Each row is a point. Each copy is the shape, with its points in the same order, turned, moved and blurred by noise. Some copies are also mirrored. Which?
In the rows, zero is written as 128.

Shape:
[[124 127]
 [140 104]
 [139 132]
 [146 212]
 [142 112]
 [ 70 106]
 [127 106]
 [108  95]]
Copy 1 (8 x 2):
[[117 114]
 [128  83]
 [137 110]
 [152 191]
 [135  96]
 [ 66 103]
 [114  89]
 [100  89]]
Copy 1 is: only turned
Copy 2:
[[136 117]
 [155 137]
 [132 140]
 [ 55 163]
 [149 140]
 [144  70]
 [154 126]
 [163  99]]
Copy 2 is: only turned
Copy 3, 8 rows:
[[134 133]
 [127 105]
 [144 123]
 [208 176]
 [134 109]
 [ 78 157]
 [120 121]
 [ 97 123]]
Copy 3 is: only turned

Shape (9 x 3):
[[138 143  96]
 [140 114  92]
 [159 106  68]
 [112 153 181]
 [120 160 168]
 [130 117  63]
 [110 126  85]
 [127 135 168]
 [104 121 170]]
Copy 1 (9 x 3):
[[123 144 160]
 [150 130 163]
 [170 146 183]
 [ 97 115  79]
 [ 97 125  90]
 [145 130 194]
 [125 114 177]
 [120 118  90]
 [120  92  92]]
Copy 1 is: mirrored
Copy 2:
[[144  90 145]
 [143  89 118]
 [159  65 109]
 [113 177 154]
 [120 164 162]
 [132  56 125]
 [111  81 129]
 [131 165 132]
 [102 163 124]]
Copy 2 is: mirrored

Shape, 10 rows:
[[114 171 186 103]
 [142 140 150 125]
 [134 106 102 136]
 [ 89 167 117 105]
 [114 160 101 116]
 [106 172 162 132]
 [101 155  96 179]
 [140  65 172 166]
 [ 96 127 138 174]
 [118  98  99 151]]
Copy 1 (10 x 4):
[[ 62 139  69 106]
 [107 133 104 106]
 [154 158 127 118]
 [121 175  52 121]
 [145 160  69 114]
 [ 89 136  67 133]
 [160 137  82 173]
 [ 97 140 186 142]
 [120 146 110 173]
 [157 168 133 140]]
Copy 1 is: mirrored
Copy 2, 10 rows:
[[159 191 107 125]
 [153 141 124 116]
 [115  96 126 119]
 [ 98 177 140 127]
 [108 146 156 107]
 [155 179 141 142]
 [110 125 195 152]
 [167  76  86 167]
 [132 125 146 170]
 [106  88 136 134]]
Copy 2 is: mirrored
Copy 3 (10 x 4):
[[152 193  97 130]
 [176 142 113 122]
 [161  89 129 114]
 [119 156 150 105]
 [140 140 163 110]
 [149 171 121 146]
 [129 105 170 160]
 [171  78  59 156]
 [122 115 125 176]
 [149  78 130 125]]
Copy 3 is: mirrored

Shape (11 x 6):
[[142 183  78  84 105  81]
 [144  92 123 167 120 134]
 [112  84 176  78 181 116]
 [150 132 134 102 157 106]
 [183 162 149 154 100 128]
 [154 116  94  68 132 140]
 [146  72 162 156 127 166]
 [163 159 123 134 153 150]
 [116  91 116  92 110 114]
 [ 87 138 163 144 120 120]
 [107 141 110 145 155 165]]
Copy 1:
[[194 101 180 111  95  53]
 [102  96 107 154 110 124]
 [104 101 174  65 145 174]
 [127 114 177 102 101 124]
 [153 128 156 186  81 127]
 [164  85 135  78  77 123]
 [ 98 104 104 147 113 179]
 [137 152 142 127  75 121]
 [148  65 133 100 133 122]
 [138 133 145 144 173 130]
 [130 159 102 111 120 115]]
Copy 1 is: mirrored
Copy 2, 11 rows:
[[154 120 123  53 151  97]
 [135 105 129 188 129 106]
 [ 56 150 119 159 190 150]
 [100 139 147 119 159 107]
 [126  91 179 128  95  99]
 [150 114 147 119 204 126]
 [107 103 149 212 136 139]
 [128 143 180 133 130 113]
 [134 104 101 141 182 135]
 [103 131 104 139 102 154]
 [150 169 150 153 126 146]]
Copy 2 is: only turned
Copy 3 (11 x 6):
[[ 87 127 102 183 184  79]
 [159 136 176 137 106 116]
 [170 177 115  78 177 160]
 [135 160 137 141 178 135]
 [ 97 177 161 179 109 122]
 [100 134 151 103 184  99]
 [156 162 186  93  96 139]
 [ 95 139 165 154 149 155]
 [147 138 124 101 153  88]
 [152 145  97 138 101 146]
 [120  96 143 128 127 164]]
Copy 3 is: mirrored

Shape, 12 rows:
[[123 103 100 178 132  82 110  89 159]
 [126 114 165 178  89  68 127 110  78]
 [103 174 115 134  79 101 136 150 154]
 [136 194 121 158 158 144 155  60 113]
 [113 173 132 153  76 107 178 135  90]
 [157 161 154 146 127 132 152 134 149]
 [145 103 159 145  84 131 104 108 103]
 [174 180  93  99 106 163  97 124  86]
 [121 116 162 126 134 158 163 105  81]
 [145 114 132 106  92 127 121  93 126]
 [171 114 153  98 150 112 185 100  90]
 [149 138 160 115 153 121 119 110 136]]
Copy 1:
[[162 114 201 161 170 146 109 135 102]
 [103 200 168 154 186 104 108 130 118]
 [148 170 121 162 101 124 113 153  79]
 [157 119  86 146 162 119  62 132 175]
 [126 203  90 171 158 100 107 144 100]
 [143 173 107 125 130 163  94 127 132]
 [100 170 166 103 158 104  89 103 102]
 [ 67 112  94 143  96 119  75  97 126]
 [131 163 101  92 171  92 113  94 144]
 [126 153 150 136 126 111  91  71 105]
 [128 176 111 135 170 128 138  46 167]
 [138 158 145 112 121 141  99 111 156]]
Copy 1 is: mirrored
Copy 2, 12 rows:
[[174 149  60  96 121 137 152 135 132]
 [138 220  98 154  93 162 134 101 139]
 [101 148 125 103 123  98 172  75 155]
 [152  96  90 129 130 172 114  35 104]
 [ 80 169 110 131  96 138 129  46 155]
 [ 95 116 109 148 140 157 159  93 120]
 [131 170 142 137  87 164 134 131 107]
 [138  76 167 157  59 126 133  79 131]
 [105 143 130 145 121 172  69  98 110]
 [129 141 129 131  92 120 126 122  89]
 [100 129  84 195 116 138  79 108  92]
 [139 121 123 163 148 141 132 116 105]]
Copy 2 is: mirrored
Copy 3, 12 rows:
[[116 111  83 151 113 142  50 128 114]
 [ 71 155 116 141 112  92  70 134 190]
 [106 107 101 138 143 148 119  52 169]
 [140 157  65 167  75 138 164 134 138]
 [ 85 159 101 120 118 145 135  89 206]
 [112 148 113 160 158 140 149 116 134]
 [123 162 162 144 118 101  85 115 152]
 [197 142 150 179 114 149 144 104 195]
 [118 160 147 104  97 115 152 151 149]
 [123 133 167 156  98 138 103 108 140]
 [ 90 140 160 150 102 156 155 185 155]
 [123 113 134 168 129 114 140 141 126]]
Copy 3 is: only turned

Shape, 16 rows:
[[120 131  92  89 111 133  87  88  92 123 139]
 [ 93  89  81 147 118 156 100 115  85 148 120]
 [142 107  77 191  79 116 105 133 142 136 112]
 [156 137 170 133 159 123 159  98 148 112 172]
 [133  98 133 180  84 115  85 131 119 149 134]
 [148 189 149 128 152 134 151 120 174 157 128]
 [174 164 115 157 102 130 140 133 128 189 151]
 [159  95 117 141 100 130 107 195 149 168 136]
 [133  67  97 132  99 148 110  85 123 163 110]
 [155 119 122 118 174 103 174  82 100 115 131]
 [149 172 154 116 167 123 121 121 125 136 120]
 [125 130 163 119 140 125 171  95  97 115 128]
 [179  97 178 115 152 100 177  73 104 106 101]
 [ 99 172  82  88  96 180 120 109  93 133 118]
 [136 152 166 112 142  75 158 144 159 183 141]
 [159 129 133 172 116 124  87 177 145 204 136]]
Copy 1, 16 rows:
[[149  79 104 123 102 151 136 160 114 112 102]
 [120  83 153 145 137 153  83 185 122 109  93]
 [120  73 168 134 100  99  65 152 183 139 119]
 [114 153 122 121 143 133 139  54 136 129 100]
 [114  76 170  80 125 140  86 147 173 137 104]
 [121 178 133 104 104  96 102  81 103 151 129]
 [154 137 176 104  74 139  72  96 148 142 124]
 [ 89 118 201 119  83 151 109 143 174 164 150]
 [129  92 178 146 115 130 113 174 132 139  56]
 [176 147 129 161 168 124 141 103 135 122 106]
 [134 171 113  97 129 125 128 121 123 133 134]
 [153 132 123 128 174 147 124  97 112 153 102]
 [176 150 132 141 189 125 164 100 157 166  74]
 [145  92  96 140  90 155  83 152  66 149 114]
 [143 150 188  80 125 115 145  85 108 155 157]
 [106 142 197  76  83 133  82 148 167 137 146]]
Copy 1 is: mirrored
Copy 2:
[[146 161 107 137  99 128 107 118  91 166 147]
 [141 157  38 150 109 157 124 128 125 155 146]
 [119 178  67 124 151 141 132 112 171 148  67]
 [ 91  90 156 145 118 123  70  92 143  85 124]
 [107 138  86 133 148 190 125 100 161 170  94]
 [101 138 175 142 115 107 130  87 183  75 126]
 [ 95 159 133 179 104 121 130  69 189 144 107]
 [116 153 112 195 176 162 169 114 150 144  87]
 [132 142  45 138 146 144 121  72 117 144 137]
 [ 77 106  99 137  89  87  84 117 113 107 120]
 [ 84 134 157 132  96 134 130 113 131  95 138]
 [113  69 117 131  79 120 106 105 134 102 124]
 [ 69  62 103 118 108 113  97  69  86  94 101]
 [187 172 110 149  66 112 145 105 119 138 143]
 [ 72  94 167 150 141  95 163 101 179 127 143]
 [ 84 167 134 182 158 175 163  95 183 143 117]]
Copy 2 is: only turned
